Each row is a point. Each copy is the shape, with its points in the same order, turned, moved and blurred by noise. Is it also mirrored, or only turned?
In the rows, 128 means zero.

Shape (7 x 3):
[[103  44  88]
 [159  93  82]
 [139 129 168]
 [179 151 173]
 [170 108 145]
 [103 118 187]
 [ 99 111  65]]
Copy 1 (7 x 3):
[[145  96  31]
 [146 160  70]
 [154 111 153]
 [165 149 176]
 [174 141 123]
 [149  71 151]
 [ 89 127  62]]
Copy 1 is: only turned
Copy 2 (7 x 3):
[[ 90 129 214]
 [141 154 175]
 [149  88 109]
 [190  98  98]
 [171 105 145]
 [118  56 113]
 [ 80 170 155]]
Copy 2 is: mirrored
Copy 3 (7 x 3):
[[ 90 140  45]
 [153 119  76]
 [124 165 156]
 [167 163 176]
 [155 165 125]
 [ 83 175 161]
 [100  83  85]]
Copy 3 is: mirrored
Copy 4 (7 x 3):
[[ 89  31 119]
 [ 76  98  91]
 [163 129 125]
 [164 164  98]
 [140 122  84]
 [188 106 150]
 [ 66  90 154]]
Copy 4 is: only turned

Shape (12 x 6):
[[ 40 137 111 177 166 166]
 [ 91 129 158 196  94 161]
 [145 133 119  69 100  95]
 [ 80 179 134 135  83 182]
 [ 95 143 163 222 140 176]
 [169 180  93  81 124  82]
 [ 88 136 162 161 130 127]
 [127 132  79 106  62 177]
 [161 111  82 130  58 126]
 [202  98 151 102  86 149]
 [150 168  92  94 132 135]
 [189 151 106  99  77 103]]
Copy 1 (12 x 6):
[[111 150 135  84 197 111]
 [143 149 184 132 137 153]
 [117  86  60 162  62 142]
 [159 166 115  80 107 172]
 [151 174 172 138 182 146]
 [ 85 137  24 163  78 117]
 [138 118 130 144 159 164]
 [148 138 119  88  34 114]
 [125 129 134 152  32 114]
 [190 102 106 193  53 119]
 [132 143  53 138  87 118]
 [124 129  87 185  28 138]]
Copy 1 is: mirrored
Copy 2 (12 x 6):
[[ 91  56 143 165 205 209]
 [ 84  84 145 121 115 200]
 [146 167 108 126 153 100]
 [ 77 143 102 155 142 210]
 [ 98  58 174 164 119 223]
 [138 183 130 171 154  81]
 [119 103 165 124 156 190]
 [ 79 126  45 143 127 134]
 [ 89 119  90 125 105  96]
 [167 127  83 126  67 120]
 [129 152 108 185 156 116]
 [125 169 112 147 101  84]]
Copy 2 is: only turned
Copy 3 (12 x 6):
[[ 96  92 100  87 223 137]
 [164  62 129 130 177 154]
 [123 120 102 130  69  63]
 [114  44 109  94 126 133]
 [154  77 152 109 201 176]
 [148 151  79  88  59  86]
 [144  98 146 116 168 112]
 [109  68  59 146  81 114]
 [162 111  60 166  86 109]
 [136 122 139 185  60 122]
 [114 130  84  92  78 121]
 [167 130  83 128  47  96]]
Copy 3 is: mirrored

Shape (14 x 8):
[[135 131 123 137 133 249 130 112]
 [142 122 122 132 139 125 128 124]
 [140 131 132 127 105 122 120 132]
 [116 125 128 105 126 119 137 114]
 [134 131 146 125 127 118  88 103]
 [133 133 122 143 130 116 132  85]
 [125 119 140 142 133 117 134 131]
 [139 152 146 130 133 120 136 121]
 [108 144 116 128 123 115 126 136]
 [142 126 135 125 112 132 136 122]
 [117 126 139 137 124 140 136 118]
 [133 120 134 128 128 125 129 124]
 [116 127 131 135 102 114 131 132]
 [139 128 118 132 121 121 129 136]]
Copy 1 (14 x 8):
[[161 142  54  61 122 194 131  96]
 [141 116 133 124 122 131 129 119]
 [135 134 124 121 118 115 125 144]
 [110 111 139 101 120 125 135 134]
 [129 141 137 104 143 101 109 110]
 [125 123 127 114 109 104 148  95]
 [124 132 143 133 118 138 133 118]
 [130 137 128 121 140 120 153 125]
 [104 114 119 131 128 124 127 135]
 [135 133 125 108 116 125 137 135]
 [121 139 123 108 116 140 136 120]
 [134 129 137 117 121 131 129 126]
 [112 137 127 128 108 120 125 141]
 [137 120 125 130 118 125 127 136]]
Copy 1 is: only turned
Copy 2 (14 x 8):
[[111  91  85 139  43 143  86 103]
 [139 124 137 136 131 117 129 116]
 [138 131 151 126 131 145 133 136]
 [107 136 148 128 147 130 117 111]
 [158 138 149 138 143 142  94 126]
 [140 151 149 157 130 130 126  95]
 [135 141 151 116 126 113 129 120]
 [145 134 143 111 135 140 131  98]
 [123 153 126 121 144 132 134 130]
 [126 123 150 127 123 137 134 119]
 [123 144 142 125 113 130 116 114]
 [135 128 148 128 129 124 122 120]
 [123 153 152 124 128 136 137 136]
 [134 129 136 131 136 126 143 129]]
Copy 2 is: mirrored
Copy 3 (14 x 8):
[[143 123 135  72 145 215  59 178]
 [133 114 122 122 142 129 119 130]
 [142 139 119 134 123 122 118 140]
 [145 137 122 100 126 122 125 113]
 [116 134 121 125 126 108  84 122]
 [135 114 104 126 124 138 104  99]
 [120 122 126 122 120 132 136 128]
 [145 117 142 132 115 131 114 118]
 [130 153 132 129 136 135 135 113]
 [148 127 115 119 118 133 116 137]
 [126 132 125 113 116 145 119 129]
 [130 123 120 115 127 127 121 132]
 [131 147 116 132 115 130 136 130]
 [139 128 119 132 134 130 130 136]]
Copy 3 is: only turned

Shape (15 x 9):
[[ 77 150 142 173 210 141 134  85 134]
 [149 126 117 128 127 138 117 155 100]
 [149 144 162 109 131  88  69 126 151]
 [ 78 101 155 211 117  86 164 197 124]
 [155  61 138 206  96  74 132 144 110]
 [128 170 167 187 120 180 131 156 124]
 [117 127 139 113 136 103 145 120 123]
 [128  63 145 148 107  71 131 125  91]
 [108  79 101 203 164 139  81 163 168]
 [105 150 123  67  54 143 105 104 159]
 [129 165 176 143 136 117 186 146 148]
 [ 94 172  89 105 162 147 122  95 150]
 [112 126 147 110  94 190 130 172 118]
 [108 106 154 144 104 112  86 112 111]
 [ 49 177 122 105  74  88 130  93  96]]
Copy 1 (15 x 9):
[[ 56 123 108 161 162 135 146 178 180]
 [122 108 148 127 130 148  93 122  98]
 [160 100 125 101 184 150  87 108 170]
 [130 135 134 172 104 220 204 105 129]
 [200 115 141 202 104 165 142 115 124]
 [ 92 187 158 145 171 186 121 139 108]
 [123 100 144 111 130 127 139 133 145]
 [172  85 158 173  96 133 136 103 147]
 [122 130  60 173 105 203  97 148 138]
 [133 168 130  50 128  87 102  83 135]
 [130 139 163  99 163 168 181 160 134]
 [ 67 118  91  86 148 101 120 150 131]
 [ 92 167 171  93  96 170  98 112 106]
 [132 130 139 151 126 132 105  91 165]
 [ 93 132 130 104 144  78 177  46 144]]
Copy 1 is: mirrored
Copy 2 (15 x 9):
[[ 48 116 156 148 152 126  90 204 124]
 [121 119 135 137 105 138 126  92 133]
 [147 139 120 110 151  67  88 112 133]
 [108 193 155 249  90 126 104 133 143]
 [122 141  76 241 107 102 123  98 116]
 [135 110 171 157  58 122 102 168 124]
 [105 152 138 141 148 109 142 128 134]
 [ 92 148  95 202 132  84 148  86 134]
 [106 122  92 189 116 161  42 141 178]
 [139 173 102  58  95  88 160 137 174]
 [149 156 182 165 130 117 146 174 111]
 [ 82 146 134  73 145 149 113 170 140]
 [134 123 163 127  67 125 151 123 189]
 [ 91 138 104 150 102  67 112 115 145]
 [ 60 220 136  91  96  77 152 132 121]]
Copy 2 is: mirrored
Copy 3 (15 x 9):
[[165 137 155 189 139 146 165  56 124]
 [118 146 136  78 133 146 140 131  97]
 [167 146 157 109 122 101  94 161 143]
 [ 54 109 146 130 126  59 127  62  83]
 [ 98 123 138  84  45  81 105  81  66]
 [ 92 111 162 149 121 126 192 149 102]
 [128 153 136  95 128 126 130  94 153]
 [126 129 145  57  84  95 106  72 111]
 [139  82 113 156 128 129  96  91  41]
 [107 108 150  90 132 178  86 163 203]
 [ 92 162 125 145 124  92 172 120 157]
 [142 155 140 149 163 198 120 110 149]
 [ 87  81 127  80 152 151 165 148 129]
 [143 105 180  93 106 123 111 108 126]
 [ 86 149 220  96 143 162 102  87 194]]
Copy 3 is: only turned

Shape (17 x 11):
[[132 155 118  95 160  87 103 122 101 120 178]
 [206 152 142 186  35 210 158 177 119 166 137]
 [148 144 112  91 135  85 117 131 129 126 122]
 [152 126 142 100 164 102 168 104 102 173 138]
 [ 78 107 159  75 131  99 121 108 132 121 222]
 [ 83  90 160  83 152 106 190 116 134 111 120]
 [ 97 135  33 108 143 110 158 145 144 123 125]
 [103 108 153 207 151 109 166 140 132 141 126]
 [ 88 143  99 131 153 105 100 157 115 130 122]
 [140  50 140 105 158 119 108  94 163 127 237]
 [ 79 129 123 111 113 125 125  96 113 138 127]
 [194 140 152 237 122 125 195 126 166 116 170]
 [ 90 122 153  83 133 151 125  86  99 121 131]
 [165 129  97  87 154 104 130  89 146 112 119]
 [ 99 149 146 118 163 200 167 114 203 141 123]
 [ 89 123 136 116 158  77 109 147 144 123 126]
 [130 133 121 113 126 196 132 155 106 106 143]]
Copy 1 (17 x 11):
[[103 143 157 129 185 129 119 125  85 102 143]
 [169 139 102 140  10 114 161 220 155 120 187]
 [123 125 148 124 162  98 134 102 118 123 148]
 [122 120 130 100 150 169 190 121  93 134 123]
 [140  80 136  86 195 156  87 143  77  72 120]
 [134  37 141 125 149 145 147  99 103 111  75]
 [ 84  91 194 118 138 126  87 119 144 165 136]
 [176  94 137 161 132 172 135 158 109 183 101]
 [134 143 190 150 150 120  89 126 112 148 114]
 [157  88 120  80 151 202  70 106  39  88 193]
 [124 122 124  99 144 136 105 139 131 111  75]
 [176  75  84 185 112 183 153 198 124 187 201]
 [118 118 120 128 131 139 118 120 108  77  76]
 [ 95 104 129 127 153 134 135  68 127 130 159]
 [170  74 177 151 114 189 152 120 186  78 120]
 [160 107 161 131 180 117  92 105 112 144 108]
 [124 127 157 158  81 133 118 141 112  76 149]]
Copy 1 is: mirrored
Copy 2 (17 x 11):
[[ 78 175 111  96 121 119 164 127 113 137 149]
 [249 104 139 143  59 128  48  80 109 178 123]
 [115 155 125  73 122 158 141 141 151 131 122]
 [139 188 176  92 149 116 134 159 115 136 112]
 [ 94 131 173  95 126 122 211 134  69 146 191]
 [129  89 179 102 153 135 198 187 109 109 110]
 [109 117 129 159 138 142 175 147 208 145 124]
 [104  82 200 136 142 113  87 115 117 104 100]
 [ 71 126 142 117 105 145 151 125 155 159 108]
 [113 108 175  59 178  89 157 135  94 171 229]
 [128 123 172 100 110 120 192 112 143 153 105]
 [166  87 146 146 170  97  46  72  99  84 148]
 [140 121 163  78 119 114 208 124  92 162  94]
 [137 140 115  67 173 129 156 135 155 137 122]
 [166  85 167 145 198 184 157 114  94 181  99]
 [ 65 115 162  85 138 163 146 137 134 134 125]
 [156  91 110 131 107 116 152 129 103 199 118]]
Copy 2 is: only turned
Copy 3 (17 x 11):
[[119 155 160 136 138 134 104  91 115 127 177]
 [181 168 155 152  39 106 126 215  92 123  37]
 [114 158 145 141 121 123 136 116 157 139 172]
 [ 83 159 170 122 113 149 145  93 152 115 115]
 [ 95  97 176 190 170 143  91  80 104 155 139]
 [ 59  95 153 158 171 111 177 114 159 134 118]
 [124 194 127 147 196 130 182 149 137 158 159]
 [ 96 113  71 127 113 137 183 115  93 143  85]
 [121 157 104  97 165 123 123 135 115 159 158]
 [156  82 205 169 149 168 151  62 109 156 130]
 [111 143 132 137 177 128 112 122 152 149  95]
 [155 125  75 191  41 156 192 128  87  93  92]
 [ 97 114 152 137 187 120 111 118 163 115 101]
 [138 147 149 146 139 148 157 122 185 124 163]
 [101  80 133 135 161 192 157 196 151 105 100]
 [ 96 124 111 131 151 130 133 121 131 178 166]
 [148 125 167 116 159 103 139 167 114 105 107]]
Copy 3 is: mirrored
Copy 4 (17 x 11):
[[125 133  98  92 129 134 121 182  82 180 134]
 [121 168 140 130 127 179 138 141 185   9  44]
 [157 148 110 101 107 134 122 127  95 163 125]
 [171 152 104 105 153 145 205 152 109 160 131]
 [106  85 154  51 106 114 162 200  84 161 168]
 [142 108 148 119  88  99 214 120 122 169 162]
 [157  86  62 128 118  68 125 112 119 148 116]
 [165 142 158 179 107  79 189 173 114 120 103]
 [135 116 120 139 125 105 106 150  97 187  92]
 [165 109 158  63 139 114 146 231 135 129 200]
 [109 107 153 112 150 105 148 116  87 144 129]
 [158 218 121 156 107  84 178 216 139  45 115]
 [ 88 124 155 103 144 130 163 127 118 172 152]
 [167 169  96  89 137 109 124 121 124 159 170]
 [119 150 150  69 132  46 189 128 197 143 100]
 [153 122 152 119  88  97 132 154  88 186 119]
 [ 93 116 124 123 123 140 131 149 182 136 117]]
Copy 4 is: mirrored

Shape (16 x 12):
[[115  81 186  91 146 113 188 174 117 163  62 116]
 [ 82 138 134 171 141 151 191 193 111 135 162 166]
 [157 101 193 100  91 177 142 198 109 173 105 167]
 [158 127 171 181 179  94  99 189 188 159 159 118]
 [151 144 195 189 149  80 184 123 181 132 174 186]
 [135 163 147  96  77 182 176 194  92 105  73 186]
 [125 174 173 148 123 154  81 173 134 198  93 110]
 [147 189  79 185 144 101 151 129 162 151 155 120]
 [ 57 135 127  82  96 114 196 126 178  90 154 129]
 [139 182 126  83 194  95  83 141 107 126  69  71]
 [113 198 121  96  93  61 145  91 126 140 173 159]
 [156 131  87 160  71 177  91 112 172 132 149 178]
 [114 102 100 146 137 101  94 148  91 115  64 132]
 [173  85 180 157 135 107  84  79  79 113 108  99]
 [115 107  89 133 130 162  99  80 115 135 146 186]
 [158 137  87  83 103  73 131 136 163 151 140  74]]
Copy 1 (16 x 12):
[[121 133  88 140  96 191 130  52  96 184 201  96]
 [160 158 109  63 175 222 150  82 116 148 125 186]
 [ 84 137  95 150 108 196  84  86  86 193 119 180]
 [109 113 143 132 196 197 131 173 152 160 218 164]
 [139 126 209  99 133 211 196 134 161 154 153 158]
 [125 119  80  95  96 150 134  77  40 196  86 195]
 [124  83  74 164 138 168 106 111 123 138 187 212]
 [165 146 114 118 187 137 218 157 152 135 159 194]
 [125 152 106  25 109 115 168  59 173 136 132 134]
 [166 118  87 143 149  61 134 122  73 142 245 148]
 [119 146 170 119 140  73 211  68 141 105 133 178]
 [137 121 105 136 154 119 127 166 173 146  58 189]
 [168 110  82 138 181 125 126 121  76 129 140  91]
 [144 133 151 171 103 142 106 168  85  84 163  98]
 [190 149 129 148 158 118 105 111 153 138  79 148]
 [ 76 176  83 133 158  83 188 135 152 138 177 134]]
Copy 1 is: mirrored
Copy 2 (16 x 12):
[[191 183 147 110 111  64 118 152  99 201 124 176]
 [143 135  96 181 133 117  56 131  69 194 142  80]
 [243 147  96 122 133 103  96  96 137 188  80 128]
 [120 147 199  97 181  87  38  60 110 167 122  84]
 [102 214 109 147 125  78  71  34  69 147 141 106]
 [196 166  41 148 136 136 125 164 117 171  42 115]
 [182 138 139  73 211 120 124  94 136 209 124  80]
 [ 59 146 120 147 157  98 101 109 144 153 162  48]
 [152 207 129 175 132 161  88 170  90  99 183 138]
 [117 148 193  38 160 115 166 180 108 159 102  84]
 [123 214 122 120  86 166 138 111 133 119 177  48]
 [126  99  75 149 153 161  99  69 174  93 105  98]
 [100 106 139  98 113 151 125 146 125 200  98 145]
 [107 112 186 100 100 120 186  61  97 159  88 142]
 [128  66  80 111 111 157 115  94 118 106 149 107]
 [125 173 209 131 124 105 126 146 192 109 158  84]]
Copy 2 is: only turned

Shape (18 x 12):
[[168  77 108 108  84 196 122 119  86 125  86 113]
 [ 99 146  92  56 108 127 194 119 106 133 120  79]
 [104 139 188  99 134 127  94 153 143 109  67 145]
 [148  95  59  99  81 153 172  65  64 158 162 142]
 [178 117 127 124 105 132  89 114 111  82  87 120]
 [139 128 113  16 114 122 183  61  89 141 124  90]
 [ 93  75 155 109 183 107  98 152 152 155 161  62]
 [ 86 149 160  48 134 129 112 112  68 167 153  69]
 [124 114 132  64 128  89  93 189 109 161 142  69]
 [160 142 131  98 126 186  92 100 110  41  98 128]
 [ 70 135 158  91 123 112 141 158  94 139 124  47]
 [154  51 137 110  61 144 122  99  83  69 113 153]
 [167 125 124 124  49 136 152  61  94 120 126  88]
 [155 141 163 110  72 197  82 121 165  82  93 154]
 [206 113 183 118 109 175 136 130 114  94 101 144]
 [ 88 147 157  99 158  71  89 176 124 165 115  96]
 [ 86 125 159  45 124  92  95 163 149 152 143  58]
 [101 169 124  47 113 113 177 145  87 125 177  93]]
Copy 1 (18 x 12):
[[176  93 153  93 161 176  57 171 148 102  95 148]
 [120  83 123  76 126 131 120  94 113  82 157 211]
 [159 144 147  93  99 176 120  94 114 188 131 109]
 [ 98  65 120 138 214 160  82 173 131  65 130 189]
 [173 112 156 101 148 151  75 159 180 165 156 126]
 [110  78 131  59 191 149  69  91 113  91 181 215]
 [171 190  95 105 180  73 107  72 102 138 112 143]
 [115  89  76  78 150 108  55  80  79 154 125 164]
 [177  96 113  91 171  78 108  74 116 172 102 171]
 [158 106 170  84 116 149  59 170 133 147 187 114]
 [141  99  83  75 125  98 115  54 113 123 108 139]
 [122  89 182  81 200 179  89 173 153 124 123  95]
 [ 83  89 143 104 159 140  46 144 198  96 141 170]
 [125 134 207 103  97 171  61 164 142 174 121 126]
 [162 110 195 143 137 186  48 116 153 142 147 120]
 [165 128  84 108 137 106 135  62 116 201 123 147]
 [144 131 120  73 149  81 114  55  97 178 104 180]
 [107  48 135  99 143  88 107  69  85 118 155 179]]
Copy 1 is: mirrored
Copy 2 (18 x 12):
[[141  81  90 163 153 135 192 179 152 156 146 192]
 [180 153  59 129  91 143 147 167  75 150 116 121]
 [ 95  97  86 155  91 102 104 106 175 131 152 118]
 [228 148 127 158 190 122 170 206 109 147 137 163]
 [105 119 104 109 147 119 144 189 189 144 172 167]
 [201 173  61 120  98  71 190 177  97 147 129 148]
 [ 99 131 144  90 127  79 142  98 123 184  74  87]
 [188 108  65  84 127  74 132 137 116 123  80 103]
 [118 135  94  95 122  93  98 117 125 179  63 157]
 [147  96  68  97 122 143 170 169 214 164 208 145]
 [130  92  72  99 113 105 108 145  93 153  85  92]
 [146 100 110 177 146  83 155 229 170 182 186 150]
 [157 111 117 107 138 121 163 239 124 107 152 144]
 [139  67 133 146  81 144 153 164 214 128 180 152]
 [114  73 120 129 111  98 162 154 144 136 224 190]
 [103 134 106  99 120  95  73  93 141 128  93 114]
 [142 118 102  83  77  84 112 127 130 167  56 111]
 [201 131  80  96  95 114  88 148  71 167 123 125]]
Copy 2 is: only turned
Copy 3 (18 x 12):
[[ 74  50 114 101 123 158 164 174  83  68 185 118]
 [ 54  69 118  96 101 154  93 182 155  76  70 150]
 [169 107  89 115 140 107 132 168  57  92  91 148]
 [ 34  35 162 150 115 155 115 145 171  94 178 126]
 [100 106 119 126  91 115 153 140  50  78 145 110]
 [ 39  30 148 119  99 110 113 177 152  37  84 167]
 [118  84 108  29 165 100 159  85 129 118  61 118]
 [ 91  45  96  61 146  64  69 147 150  71  97 142]
 [100  54  79  73 160 120 101 108 102  66  62  80]
 [102 131 158 102 101 102 137 202  51  74 155 114]
 [ 87  72  65  49 131 118  85 141 113 112  71 147]
 [ 53  72 152 146 148 140 148 144  37  98 176 150]
 [ 63  53 142 107  60 143 109 127  98  75 163 164]
 [172 113 158 100 116 149 127 177  35  58 169 143]
 [134  37 156 115  91 126 158 185  29 105 142 118]
 [149  92  53  95 146  97 105 107 116 100  49 107]
 [121  78  96  50 166 110  93 103 109  49  45 139]
 [ 67  58 137  92 128 125  41 167 137  95  57 124]]
Copy 3 is: only turned

Shape (15 x 12):
[[116  86 149 135 124 172 137 123 160 132 148 143]
 [124 127 168 101 126 173 173 151 133 149 133 104]
 [148 131  99 117 140 121 122 118  70 147  90 112]
 [ 98 140 131  90 103 144 121 122 147 135 123 126]
 [132 164 173 124 113 157 156 127 150 122 156 126]
 [163 179  81 155 102 114 133 166  82 152 110 120]
 [109 117 161 153 133 145 125 143 132  93 122 134]
 [156 136 134 155 109 169 125  95 156 138 129 118]
 [145 149 104 121 129 105 166 115  68 145 106 172]
 [182 109 133  86 101  92 140 161  94 141 118 161]
 [173 183 124 106 131 120 100 121  40 164  92 132]
 [160 171  57 121 220 141 113 157  89  93 121 163]
 [118 132 166 140 137 145 135 143 170 168 120 145]
 [104 132 170 123 136 141 133 122 142 156 191 102]
 [103 121 144 135 123 198 117 138 130 136 155 153]]
Copy 1 (15 x 12):
[[113 111 150 116 102 159 135 100 120 106 123  95]
 [142  81 125 135 113 184 118 131 106 162 145  97]
 [133 123  83 148 133 149 128 181 168 128 146 165]
 [133 143 139 115 158 176 115 129 134 148 124 116]
 [127 112 159 150 126 157 110 122  81 162 120 121]
 [ 82 145  74 191 135 148 142 173 148 184 134 160]
 [119 108 116 119 135 132 151 110  88 120 122 132]
 [123 136 156 181 116 166 134 115 124 112 123 137]
 [109 118 122 133 113 121 145 213 156 163 126 157]
 [111 153  91 133 109 139 123 222 113 139 142  97]
 [106 118  97 172 163 163 103 230 145 140 149 187]
 [ 78 128 106 132 139  71 122 147 157 150 224 194]
 [111  92 153 152 154 152 144 127 121 133 131  81]
 [122  86 133 145 129 148  70 103 115 139  98 102]
 [ 77 101 147 109 119 179 123 104 116 121 132 129]]
Copy 1 is: only turned
Copy 2 (15 x 12):
[[ 86 102 137 146  90 169 116 133 165 118 110 136]
 [124 131 131 130 126 168 121 145 214 148 147 121]
 [190  99 129 101 145 116 108 124 131 118 119  83]
 [131 128  98 114  96 140 125 103 161 108 139 145]
 [103 163 103 145 127 174 143 138 173 117 146 120]
 [183 104  79 128 184 111 143 152 131 138 127 109]
 [ 98 139 128 144 104 125 102 161 148 108 121 118]
 [114 114  86 160 118 174 117 119 138 130 110  83]
 [177 126 149 102 164 113 178 123 138 121 100 104]
 [182 128 160 145 131 107 168 120 124 155 155 133]
 [213 118 123 139 174  92 143  92 157  96 132  67]
 [249 129 137 139 159 150  95 174 130  56  81 128]
 [104 149 124 142 129 146 110 110 169 148 109 146]
 [ 79 127 129 134 150 175  98 112 165 106 168 139]
 [ 98  94 112 169 119 150 127 138 192  88 109 140]]
Copy 2 is: mirrored
